Each row is a point. Each copy is the shape, with its points in the same order, turned, moved and blurred by noise. Some copies are also mirrored. Which?
In the rows, zero is written as 128.

Shape (7 x 3):
[[128 103 132]
 [151 101  33]
 [135 112 117]
 [108 169 141]
 [148  95 139]
 [112 154 130]
 [114  93  93]]
Copy 1:
[[144 108 136]
 [148 123  22]
 [147 127 122]
 [ 94 167 148]
 [168 117 138]
 [108 157 143]
 [134 102  96]]
Copy 1 is: only turned
Copy 2, 7 rows:
[[151 118 129]
 [188 123  40]
 [149 114 114]
 [ 88 143 126]
 [156  94 133]
 [107 137 118]
 [176 132 102]]
Copy 2 is: mirrored
Copy 3, 7 rows:
[[119 138 107]
 [185  77  57]
 [134 128 115]
 [124 114 170]
 [131 153 102]
 [128 108 156]
 [119 103  86]]
Copy 3 is: mirrored

Shape (10 x 4):
[[121 139 137 134]
 [111 185 135 151]
 [ 92 102 115 111]
 [104 145  71 113]
 [130 145 121 142]
 [137 109 180 123]
 [136  94  96 104]
 [101  93  77 191]
 [112 118 168 104]
 [154 138 162  57]]
Copy 1, 10 rows:
[[130 116 133 121]
 [159  83 154 139]
 [ 86 109 101 109]
 [136  82  74 118]
 [145 118 123 133]
 [106 154 161  99]
 [113 139  75  99]
 [ 99 120  77 194]
 [ 98 122 150  85]
 [142 136 140  39]]
Copy 1 is: mirrored
Copy 2, 10 rows:
[[123 124 143 131]
 [118 166 169 138]
 [ 84  98 112 124]
 [ 88 159  93 118]
 [129 139 132 135]
 [143  76 158 118]
 [119 103  79 111]
 [101 123  83 203]
 [114  86 157 106]
 [142 102 144  49]]
Copy 2 is: only turned

Shape:
[[145 125 155 129 121 162  99 161]
 [110 152 101 127  94 104 172  88]
 [174  61 157 104 166 130 110 148]
 [ 98 163 128 180  97  96 128  92]
 [162  97 153  99 198 132 140 153]
 [120 139 118 131 118  92 104 102]
 [128 101 117 133 124 151 106 174]
 [119 177 125 158  93  80 133 148]
 [176 125 136 100 167 169  90 153]
 [ 94 135 158 100 126 145  87 168]
 [161 109 168 122 142 126 165  98]
 [ 98 151 116 176 136 105 159  89]]
Copy 1:
[[165  95 145 121 114 134 113 158]
 [ 98 108  85 154  95 126 168  84]
 [185  47 124 126 181  94 110 135]
 [104 127 129 186  77 131 119  77]
 [170  84 120 134 199  95 140 151]
 [124 107  98 161 114 120  97  99]
 [158  95 130 105 105  88 119 157]
 [108 114 118 202  71 114 127 137]
 [207 107 113 111 153 126 118 169]
 [109 109 138 103 123 132 104 175]
 [153  70 128 155 161 137 160  93]
 [113 138 129 179 112 107 147  70]]
Copy 1 is: mirrored
Copy 2, 12 rows:
[[176 140 169  98 104 166 112 126]
 [106 125 119 171  98 107 164 107]
 [183  72 169  50 135 128 115 112]
 [105 135 156 202 121 128 116 103]
 [180 101 159  64 175 123 151 127]
 [118 130 141 145 115 103 101 109]
 [158 115 136 105 114 175 115 154]
 [142 140 157 191  95 108 125 157]
 [202 140 137  67 141 143 113 114]
 [127 167 172  80 113 155 112 150]
 [159  98 173 120 132 116 170  79]
 [115 117 142 197 153 129 142 107]]
Copy 2 is: only turned

Shape, 12 rows:
[[129 169 166 122 156 107 145 151 106]
 [120  18  93 122 115 126 146 152 147]
 [111 136 140 134 124 109 154 136 126]
 [ 88 154 112 123 152 124 110 145 130]
 [133 162  93 122 100 142 113 135 209]
 [111 159 132 164 119 126 147 134 141]
 [147 130  94 168 128 121  95  39 159]
 [140 148 114 146 138 161 105 144 114]
 [112 156 113 123  60 118  98 148 109]
 [158   8 152 130 149 112  53 152  97]
 [140 154 109 121 140 106 148 127  98]
 [126 150 158 116 152 156 129  85 131]]
Copy 1, 12 rows:
[[150 153 144 115 130 130 175 115  90]
 [107  28  74 152 160 164 148 176 113]
 [121 126 122 138 127 131 173 139 123]
 [102 128 113 130 135 130 142  76 105]
 [124  96 108 110  86 155 120  91 193]
 [125 139 128 158  98 148 171 121 136]
 [143 132 110 198 155 123  81 115 190]
 [147 135 105 141 113 170 117 103 102]
 [105 125 114 124  63 113 106 139 108]
 [151  36 139 160 185 149  78 173  43]
 [152 149  90 137 133 113 154 122 113]
 [130 167 138 126 166 156 127 124 143]]
Copy 1 is: mirrored
Copy 2:
[[125 171 177 151 135  89 110 116 118]
 [ 90  38 111 130  99 112 114 197 139]
 [ 99 140 148 140 109 107 127 125 118]
 [ 93 167 112 124 138 105  93 129 126]
 [102 165  90 130 112 144 142 136 207]
 [ 95 158 135 156 120 137 142 113 124]
 [127 104  56 158 100 124 129  52 162]
 [139 149 108 152 144 143 100 136 127]
 [126 180 112 136  60 142  97 152 122]
 [141  43 127 190 107  88  14 164 134]
 [143 154 126 132 120  86 137 125 109]
 [132 132 147 113 141 127 106  71 149]]
Copy 2 is: only turned
